Each row is a point. The points of each table are mixes of a few directions, plus a little noise. Count the directions of each table, and those that both share. Where both have some left over, give the other angles between the two spaces (their principal angles), to ten degrees, smallest first.

First:
165; -133
-269; 218
-50; 41
155; -126
Second, 5 rows:
199; 4
-76; -1
57; -1
-401; -7
222; 3
Directions: first 1, second 1, shared 0; angles 40

First:
-152; -118; 220; 18
26; -34; 24; -32
40; 110; -148; 38
-264; 166; -47; 234
92; -50; 7; -77
-49; 264; -277; 171
195; 0; -107; -106
112; -338; 329; -246
Second:
-22; -116; -19; 377
7; 36; 6; -116
-10; -51; -8; 166
-13; -69; -11; 225
5; 25; 4; -82
34; 176; 29; -571
Directions: first 2, second 1, shared 0; angles 60

First (7 x 8):
-88; -38; 201; 297; -135; -5; -51; -53
58; 94; -14; -25; -27; 89; -77; -78
67; -162; 174; -207; -306; -98; -303; 157
211; -50; -168; -110; 180; -176; 367; 256
214; 157; -58; 34; 20; 77; 80; -31
-405; -148; 19; 222; 179; -75; 144; -62
-54; 146; -152; -214; 89; 188; -161; -190
Second (7 x 8):
112; -24; -4; 129; 22; 45; -229; 65
-23; 109; -237; 63; -347; -215; -7; -387
-220; -104; 75; -193; 147; 90; 273; 304
-30; -103; 146; -98; 83; 72; 170; 22
139; -191; 210; 62; 160; 180; -118; 142
-150; 162; -297; -3; -264; -207; 45; -162
166; 153; 106; 42; 199; 35; -133; 11
Directions: first 4, second 4, shared 0; angles 40, 50, 80, 80

First (8 x 11):
-103; 26; -165; -27; 163; 63; -69; -80; 118; 61; -38
-20; 4; -33; -6; 31; 13; -14; -16; 23; 13; -7
328; -85; 530; 89; -523; -204; 227; 255; -377; -196; 123
210; -53; 340; 57; -334; -131; 144; 162; -242; -126; 78
29; -8; 47; 8; -47; -18; 20; 24; -35; -17; 10
-191; 50; -311; -51; 308; 121; -133; -150; 222; 115; -71
-182; 47; -295; -48; 291; 113; -125; -142; 211; 109; -68
-70; 17; -113; -18; 113; 44; -48; -53; 81; 42; -26
Second (10 x 11):
85; -171; -152; -129; 599; 59; -214; 148; -330; -130; 215
-266; 141; -55; 37; -102; -94; 40; -185; 249; 99; -135
398; -20; 104; 172; -515; 49; 205; 156; 52; -45; 36
115; 21; -345; 159; 39; -72; 43; 48; 168; -58; 122
-276; 52; -8; -33; 178; -200; -41; -89; -33; -25; 7
-47; 14; -32; 16; 42; -81; 3; -4; -10; -28; 31
-312; 53; 122; -76; 134; -190; -41; -104; -87; -8; -38
325; -139; 337; -103; -202; 292; 5; 148; -224; 17; -37
-27; 4; 38; -134; -26; 370; -86; -126; 162; 213; -222
0; 47; -5; 89; -148; -132; 84; 3; 56; -34; 22
Directions: first 1, second 4, shared 1

First:
-71; -289; 114; 131; 151; -62; -92; 4; -107; 200; -50; -388
-40; 119; 32; -300; 178; 51; 69; 25; 403; -382; -316; 467
-30; -134; 1; 72; 70; -151; -27; -73; -40; -18; 49; -105
-105; -293; 62; 6; 296; -293; -45; -127; 118; -193; -103; -71
15; -79; 79; 164; -97; 189; -72; 122; -257; 436; 52; -419
65; 273; -7; -120; -163; 318; 53; 150; 58; 69; -79; 189
54; 192; -112; -56; -123; -26; 70; -47; 40; -162; 103; 265
22; -6; -4; 89; -87; 41; -19; 22; -140; 163; 92; -152
8; -49; -110; 99; -28; -282; 13; -168; -82; -134; 222; 17
78; 270; -59; -76; -201; 216; 60; 88; 5; 28; 33; 193
Second:
-89; -240; 34; -7; 258; -291; -27; -133; 122; -227; -74; -7
77; 105; -26; 141; -251; 196; -16; 93; -270; 352; 182; -225
4; 69; -38; -81; 15; -48; 39; -38; 109; -175; -23; 200
-51; -34; 160; -134; 143; 252; -28; 161; 164; 82; -328; -22
61; 230; 48; -83; -172; 415; 20; 214; -10; 235; -109; 31
33; 9; -170; 99; -81; -335; 37; -207; -94; -202; 302; 102
52; 220; -103; -102; -112; 4; 78; -29; 92; -199; 52; 324
36; -77; -50; 224; -142; -79; -41; -44; -301; 245; 270; -311
25; 186; 45; -147; -58; 295; 34; 153; 119; 39; -175; 162
-111; -360; 154; 79; 275; -107; -102; -10; -7; 109; -157; -349
-40; -110; -52; 5; 124; -295; 9; -161; 74; -257; 53; 96
Directions: first 3, second 3, shared 3

First (9 x 18):
45; -194; 86; 80; -116; -208; -17; 68; 104; 50; -4; 62; 164; -67; -224; 41; 15; 127
-142; -11; -161; -180; -15; -141; 63; 96; -66; 204; 53; 49; 90; -57; 103; -174; -86; 50
83; 41; 404; 153; -10; 300; -159; 52; -294; -82; 146; -111; -332; 51; -246; 201; -150; -374
-163; -84; 204; -2; 42; -162; 130; 175; 53; 201; 158; 207; -142; -196; -134; -73; -175; -56
36; 148; -93; 92; -106; 146; 135; 46; 262; -80; -251; -71; 63; 16; 586; -115; 205; 268
-3; -99; -177; -54; 21; -217; 69; -12; 184; 108; 7; 179; 112; -88; -250; 19; -35; 52
-148; 46; 364; 102; 179; -23; 109; -106; 65; -244; 24; -21; -138; -22; 358; -111; 161; 157
131; 159; -384; -167; -5; 239; -218; -230; -285; -170; -111; -318; 175; 292; 165; 33; 130; -42
148; 5; -248; -48; 10; 66; -102; -94; -22; 12; -11; 24; 18; 62; -361; 183; -66; -179
Second (10 x 18):
-46; 131; 46; -73; 54; 115; 29; -13; -84; -43; 55; -12; -122; 42; 194; -69; 21; -102
-122; -103; 108; 126; -218; 128; -221; 198; -499; 131; -170; -556; 181; 56; 346; -110; -149; 310
-42; 91; 40; -47; 28; 97; 5; 2; -99; -22; 31; -49; -77; 35; 170; -56; 4; -61
-30; 214; 34; -136; 135; 128; 97; -75; 14; -97; 130; 129; -221; 46; 190; -64; 69; -230
-101; 164; 94; -77; 22; 201; -12; 24; -259; -32; 50; -163; -135; 79; 382; -131; -10; -86
135; -70; -124; -14; 92; -213; 123; -126; 440; -43; 57; 396; -6; -86; -451; 155; 85; -107
10; 18; -11; -16; 24; -13; 26; -26; 49; -20; 23; 60; -24; -1; -29; 9; 22; -40
-11; -214; 9; 157; -185; -67; -147; 135; -167; 124; -161; -281; 250; -24; -53; 19; -108; 300
160; -8; -137; -67; 162; -219; 184; -180; 546; -93; 114; 541; -79; -85; -495; 165; 131; -211
51; -223; -54; 136; -121; -161; -74; 60; 55; 86; -120; -64; 224; -61; -261; 91; -53; 221
Directions: first 6, second 2, shared 1; angles 30

First (9 x 24):
26; -55; 19; -85; -69; -15; 90; -43; -118; -13; 42; -56; -51; -22; 12; 8; -42; -11; -27; 3; -99; 96; 22; -6
46; -49; 119; 74; -16; -111; -148; 12; 63; 87; 20; 13; 57; -19; 67; -86; 72; -67; -7; -3; 3; 3; 19; -83
-23; -90; -254; -560; -242; 251; 787; -210; -664; -298; 116; -261; -369; -34; -141; 274; -373; 145; -90; 21; -414; 388; 40; 209
164; -205; 375; 126; -123; -342; -333; -12; 53; 240; 107; -23; 112; -82; 214; -245; 165; -208; -51; -4; -102; 118; 81; -250
-196; 301; -358; 98; 268; 318; 60; 111; 237; -167; -188; 149; 29; 119; -206; 184; -39; 197; 105; -5; 319; -328; -121; 221
-58; 144; -17; 269; 195; 6; -310; 128; 361; 67; -115; 162; 166; 55; -12; -52; 144; 7; 74; -10; 285; -276; -58; -11
-50; 52; -133; -89; 13; 124; 171; -16; -76; -98; -21; -17; -67; 21; -77; 98; -83; 74; 7; 3; -8; 1; -21; 93
28; -16; 101; 114; 22; -96; -185; 34; 121; 87; -3; 42; 80; -6; 57; -84; 89; -57; 7; -5; 54; -48; 6; -74
65; -81; 148; 50; -48; -135; -132; -4; 22; 95; 42; -8; 45; -33; 84; -97; 66; -82; -20; -2; -39; 45; 32; -99
Second, 8 rows:
17; -100; 6; -199; -137; 37; 210; -160; -209; -35; 82; -68; -99; -40; 21; 71; -117; 57; -59; 20; -169; 215; 12; 48
-59; -143; 293; 113; -59; 4; -457; -558; 512; 345; 86; 396; 280; -70; 297; 48; 59; 308; -88; 93; 236; 204; -165; 98
-18; -38; -81; -202; -91; 103; 264; -123; -206; -88; 47; -64; -117; -16; -34; 113; -138; 85; -40; 15; -131; 157; -2; 92
-28; 66; -186; -134; 7; 113; 290; 98; -220; -174; -27; -119; -141; 29; -134; 85; -104; 0; 19; -18; -89; -17; 24; 66
-11; 164; -101; 198; 181; -31; -110; 340; 105; -64; -124; -27; 38; 69; -113; -86; 116; -142; 95; -48; 140; -313; 25; -75
29; 6; 63; 109; 37; -88; -143; 93; 81; 51; -17; 7; 56; 4; 23; -85; 85; -82; 19; -13; 43; -78; 17; -79
118; 104; 75; 345; 174; -298; -299; 586; 74; 16; -112; -140; 74; 52; -64; -312; 271; -419; 116; -91; 66; -392; 133; -309
-49; -61; -68; -232; -113; 159; 248; -275; -137; -53; 67; 16; -88; -29; 6; 170; -170; 192; -63; 41; -96; 225; -48; 159
Directions: first 2, second 3, shared 2

First:
35; -6; 16; -75; -95; 4; -25; 24; 49; 134; -67; -65; -14; -5; 20; 55; 38; 10; -105; -25; -4; 62; 38; 43; -70; 56; -50; 111; 74; 10; -103; 74
-22; 54; -37; -175; -178; -29; -79; 0; 16; 210; -79; -68; 211; 121; 76; 100; -47; -155; -116; -54; -18; 85; 40; 38; -31; 69; -11; 235; 103; 69; -178; 176
188; -107; 131; 24; -52; 71; 30; 90; 141; 143; -105; -151; -433; -228; -61; 59; 201; 300; -190; -18; 3; 77; 59; 82; -188; 119; -167; 10; 107; -76; -81; -29
85; -57; 62; 28; -3; 37; 21; 39; 62; 37; -40; -65; -220; -123; -37; 17; 89; 157; -71; 2; 4; 27; 28; 29; -82; 49; -68; -26; 38; -50; -4; -35
86; -59; 68; 70; 44; 52; 34; 37; 52; -15; -8; -38; -263; -143; -55; -9; 101; 181; -34; 15; 7; -4; 16; 19; -66; 24; -69; -90; 9; -56; 37; -73
74; -5; 27; -141; -176; 4; -53; 38; 75; 244; -124; -132; -19; -13; 26; 113; 57; 10; -186; -56; -11; 110; 64; 78; -111; 115; -89; 206; 139; 21; -188; 137
-59; 13; -24; 104; 138; -8; 31; -31; -65; -182; 94; 101; 36; 18; -27; -86; -47; -21; 145; 40; 6; -80; -51; -63; 101; -89; 75; -152; -108; -10; 145; -103
65; -22; 40; -53; -83; 15; -16; 31; 57; 126; -61; -78; -92; -47; -4; 55; 59; 65; -111; -18; -5; 60; 30; 52; -82; 70; -60; 84; 76; -6; -88; 48
-108; 95; -89; -156; -124; -62; -77; -39; -60; 99; -18; 18; 396; 207; 92; 51; -138; -275; -4; -40; -18; 31; 4; -8; 70; -1; 72; 189; 30; 91; -106; 162
-342; 102; -172; 369; 531; -70; 116; -186; -323; -789; 418; 475; 403; 218; -34; -348; -313; -278; 671; 160; 25; -372; -223; -287; 470; -404; 373; -567; -456; 3; 572; -348
Second, 8 rows:
-20; 11; 16; -3; 1; -31; 146; 79; -30; -95; 101; -7; 97; 25; -11; 17; 51; -47; 46; -29; 2; 9; -96; -68; 52; 29; 63; -80; -37; -40; -15; -71
-45; 23; 34; -2; -5; -68; 333; 186; -66; -216; 216; -20; 206; 52; -19; 32; 114; -102; 99; -68; 2; 27; -213; -144; 122; 58; 141; -172; -88; -86; -39; -158
29; -13; -22; 5; 0; 37; -198; -109; 39; 126; -129; 10; -121; -35; 11; -17; -65; 62; -59; 41; -5; -10; 127; 84; -71; -36; -80; 99; 54; 49; 23; 95
-38; 21; 30; -5; -1; -60; 296; 165; -60; -194; 200; -15; 184; 50; -19; 29; 104; -95; 91; -59; 5; 22; -198; -132; 109; 59; 124; -152; -79; -78; -29; -142
2; 0; 4; 1; 1; -5; 18; 9; -4; -9; 11; 0; 12; 2; -1; 1; 5; -7; 9; -1; 3; 2; -15; -10; 7; 2; 7; -7; -7; -5; -1; -7
123; -68; -94; 14; 2; 179; -949; -527; 187; 620; -630; 60; -603; -163; 56; -100; -324; 291; -287; 196; -13; -73; 623; 417; -347; -178; -397; 494; 249; 252; 103; 462
-14; 6; 9; -2; -1; -20; 94; 57; -18; -63; 65; -7; 62; 15; -6; 11; 31; -28; 32; -19; 4; 6; -62; -44; 33; 18; 39; -45; -25; -27; -11; -45
-32; 20; 25; -4; 0; -47; 262; 143; -53; -171; 171; -14; 164; 43; -18; 33; 91; -81; 80; -53; 0; 17; -172; -116; 94; 46; 111; -134; -70; -70; -28; -128
Directions: first 2, second 1, shared 0; angles 60
